Every row gives one point. Any point is a mix of the corners, with weights that add up to 1. It lies inside the corners' shape when no weight is negative. Is each point inside? If not, which corners have a negative weight?

Corners:
(1): [-0.42  0.25 -0.11]
(2): [-0.12 -0.49  0.05]
(3): [ 0.01  0.52 -0.77]
(4): [-0.02 -0.38  0.37]
Points:
[-0.17  0.33 -0.55] => outside (4)
[-0.13 -0.39  0.32] => outside (3)
[-0.35  0.17 -0.12] => inside
[-0.21 -0.09  0.00] => inside
[-0.07 -0.19  0.14] => inside
[-0.34 -0.08  0.09] => outside (3)

Corners:
(1): [-0.13 -0.24  0.06 -0.30  0.07 -0.34  0.30  0.20 -0.32  0.41  0.08]
(2): [ 0.08 -0.18  0.37 -0.12  0.12 -0.34  0.04  0.44  0.22 -0.03 -0.22]
(3): [ 0.56 -0.19  0.23  0.12  0.08 -0.04  0.09 -0.38 -0.20 -0.29 -0.20]
(4): [ 0.36  0.47 -0.18  0.54 -0.05  0.24 -0.03 -0.43  0.07  0.18 -1.40]
(5): [-0.05 -0.22  0.42 -0.46  0.24 -0.14 -0.13  0.36 -0.29 -0.52 -0.38]
(6): [-0.10 -0.11 -0.30 -0.08  0.30 -0.39 -0.44  0.53 -0.17  0.59  0.16]
(7): [ 0.19  0.57  0.34 -0.10 -0.26 -0.24  0.41  0.35 -0.31 -0.03  0.06]
(8): [-0.28 -0.32 -0.26 -0.07 -0.01 -0.33  0.12  0.54  0.61  0.10  0.28]
(9): [ 0.13 -0.27 -0.05  1.22  0.61  0.52  0.96 -0.44  0.51  0.19  0.37]
(10): [ 0.01 -0.23  0.05  0.48  0.01  0.37  0.59  0.28  0.02  0.45  0.45]
(11): [-0.06 -0.24  0.26  0.13 -0.19 -0.60 -0.30  0.14 -0.04 -0.18 -0.45]
(12): [-0.09 -0.09  0.19  0.35 -0.17  0.00 -0.18 -0.49 -0.02  0.41  0.15]
Points:
[ 0.08 -0.01  0.00  0.23  0.08  0.01  0.18  0.02  0.09  0.19 -0.13] => outside (11)
[ 0.31  0.24  0.28  0.02 -0.21 -0.10 -0.09 -0.22 -0.37 -0.02 -0.99] => outside (6, 8, 9)
[-0.06  0.12  0.16  0.24 -0.05  0.11  0.46  0.02 -0.07  0.03 -0.21] => outside (2, 3, 6)
[-0.02 -0.49  0.04 -0.11  0.29 -0.17  0.05  0.24  0.05  0.13  0.37] => outside (4, 7, 11)
[ 0.10 -0.06  0.17  0.14  0.09 -0.04  0.15  0.06 -0.12  0.07 -0.12] => outside (8)
[-0.01 -0.05  0.04  0.31  0.12 -0.03  0.25  0.12  0.12  0.16 -0.06] => outside (3)
[ 0.03 -0.06  0.16 -0.13 -0.08 -0.27 -0.02  0.18 -0.16  0.06 -0.19] => outside (9)
